Each row is a point. To make a cloud, some directions were put in groups of two or more. Within a group, all points are equally far from the middle, so they leave a hole (a ring in 2 directions, a hollow ball in 3). The other directions are filled evenly. Then the cloud was stretched, turned, moved and blurred a little. Count the holes, and give their numbers of directions, smallest first.

Cloud (22 x 3)
[[-0.26 -0.33 -0.43]
 [-0.38 -0.09 -0.22]
 [-0.22  0.00 -0.75]
 [ 0.20  0.33 -0.31]
 [ 0.28 -0.58  0.03]
 [ 0.02 -0.59 -0.37]
 [ 0.38  0.63  0.68]
 [ 0.21  0.23 -0.26]
 [ 0.35  0.15 -0.37]
 [ 0.47 -0.19 -0.22]
 [-0.09 -0.43 -0.37]
 [-0.62 -0.23  0.20]
 [-0.14  0.44  0.21]
 [ 0.69  0.25 -0.24]
 [ 0.22 -0.17  0.62]
 [-0.13  0.62  0.38]
 [ 0.56 -0.60 -0.06]
 [-0.20 -0.21 -0.73]
 [ 0.28 -0.52 -0.13]
 [ 0.40 -0.32  0.10]
 [ 0.43  0.32 -0.11]
 [-0.30  0.35 -0.58]]
Holes: 0

Cloud (29 x 4)
[[-0.28  0.39 -0.29  0.48]
 [ 0.07  0.84 -0.07  0.49]
 [-0.20 -0.09 -0.62 -0.09]
 [-0.20  0.18 -0.13  0.60]
 [-0.43  0.51  0.39 -0.08]
 [-0.56  0.52  0.16 -0.02]
 [-0.23 -0.13  0.10  0.49]
 [-0.55  0.38 -0.17  0.03]
 [-0.16 -0.35  0.14 -0.17]
 [ 0.22  0.32  0.24 -0.42]
 [-0.53  0.69 -0.10  0.25]
 [-0.43  0.14  0.15  0.03]
 [-0.07  0.37 -0.76 -0.27]
 [-0.59  0.45 -0.13 -0.32]
 [ 0.17 -0.18  0.44 -0.10]
 [-0.08  0.36  0.52 -0.08]
 [-0.21  0.79 -0.30  0.46]
 [ 0.65 -0.13 -0.50  0.12]
 [ 0.10 -0.33 -0.12 -0.44]
 [-0.04  0.82  0.50  0.07]
 [ 0.19  0.06  0.36 -0.28]
 [ 0.25 -0.62  0.00 -0.31]
 [-0.22  0.91  0.35  0.31]
 [-0.15  0.21 -0.74 -0.05]
 [-0.04  0.88 -0.37  0.42]
 [-0.30 -0.04 -0.17  0.44]
 [-0.32  0.45  0.27  0.35]
 [ 0.09  0.15 -0.51  0.62]
 [ 0.58 -0.11  0.31  0.38]]
Holes: 1 (3)

Cloud (55 x 6)
[[-0.45  0.27  0.30 -0.37 -0.02  0.13]
 [-0.08  0.77 -0.14  0.07 -0.50 -0.21]
 [-0.52 -0.33  0.36  0.06  0.16 -0.27]
 [-0.48 -0.33  0.41  0.30 -0.12 -0.40]
 [ 0.10  0.20  0.53 -0.46 -0.20 -0.41]
 [ 0.05 -0.60  0.32  0.23 -0.66  0.43]
 [ 0.03  0.27 -0.69 -0.18 -0.32  0.58]
 [ 0.23  0.25  0.15  0.69 -0.06 -0.17]
 [ 0.68  0.39 -0.04  0.05 -0.26 -0.07]
 [ 0.17 -0.10  0.57 -0.44  0.06 -0.17]
 [ 0.01 -0.39 -0.48  0.10 -0.47 -0.16]
 [-0.30  0.11 -0.44  0.11  0.27  0.04]
 [-0.06  0.16 -0.38  0.70 -0.07 -0.10]
 [-0.09  0.18  0.14  0.44  0.17  0.64]
 [-0.57 -0.54  0.20  0.35 -0.38  0.04]
 [-0.66 -0.57 -0.33 -0.08  0.03  0.52]
 [-0.20 -0.28  0.12  0.36 -0.23 -0.61]
 [ 0.15 -0.46 -0.59  0.55 -0.41  0.67]
 [-0.21  0.36  0.30 -0.36 -0.33  0.04]
 [-0.12 -0.27 -0.34  0.16 -0.29 -0.80]
 [ 0.66  0.24 -0.30 -0.30 -0.13 -0.03]
 [-0.26 -0.62 -0.03  0.20 -0.51  0.43]
 [-0.19  0.75 -0.20 -0.07 -0.17 -0.68]
 [-0.05 -0.04  0.45 -0.23 -0.66  0.31]
 [ 0.64 -0.38 -0.25  0.41 -0.15  0.15]
 [-0.13 -0.40 -0.56  0.16 -0.35 -0.05]
 [-0.31  0.45 -0.51 -0.09  0.12 -0.23]
 [-0.28  0.12 -0.17  0.18 -0.96 -0.04]
 [ 0.50 -0.12  0.09  0.16 -0.52 -0.64]
 [ 0.40  0.28 -0.49  0.24 -0.65  0.69]
 [-0.31 -0.73  0.47  0.15 -0.51 -0.03]
 [-0.61  0.18  0.07  0.39 -0.27 -0.30]
 [-0.10 -0.67  0.37  0.20  0.17  0.18]
 [ 0.16 -0.03  0.40  0.14 -0.02 -0.64]
 [ 0.43 -0.20 -0.04  0.37 -0.17 -0.45]
 [ 0.27 -0.77 -0.14 -0.23  0.04  0.20]
 [ 0.41 -0.30  0.23  0.00  0.32  0.25]
 [-0.11  0.33 -0.30 -0.08  0.23  0.50]
 [-0.20  0.42  0.12  0.28 -0.04 -0.35]
 [-0.37 -0.29 -0.55 -0.08 -0.25 -0.73]
 [-0.76 -0.03 -0.32 -0.26 -0.55 -0.49]
 [-0.60  0.31 -0.32  0.20 -0.73 -0.33]
 [-0.15 -0.75  0.07  0.23 -0.34  0.37]
 [ 0.02 -0.33  0.89  0.43 -0.17 -0.15]
 [ 0.00  0.02  0.33 -0.24 -0.69  0.15]
 [ 0.30 -0.12  0.86  0.27 -0.08  0.46]
 [ 0.61  0.48  0.29  0.42 -0.38 -0.08]
 [-0.55 -0.53 -0.51 -0.29 -0.09  0.69]
 [ 0.22 -0.39 -0.22  0.12 -0.55 -0.15]
 [-0.74  0.33 -0.32 -0.22 -0.38 -0.49]
 [ 0.36  0.24 -0.25  0.28 -0.78  0.57]
 [-0.29  0.44 -0.43  0.48 -0.92 -0.06]
 [-0.44  0.14 -0.71 -0.11  0.16  0.34]
 [ 0.15  0.40 -0.01  0.63  0.03  0.27]
 [ 0.04 -0.19 -0.20 -0.21 -0.73 -0.51]]
Holes: 1 (3)
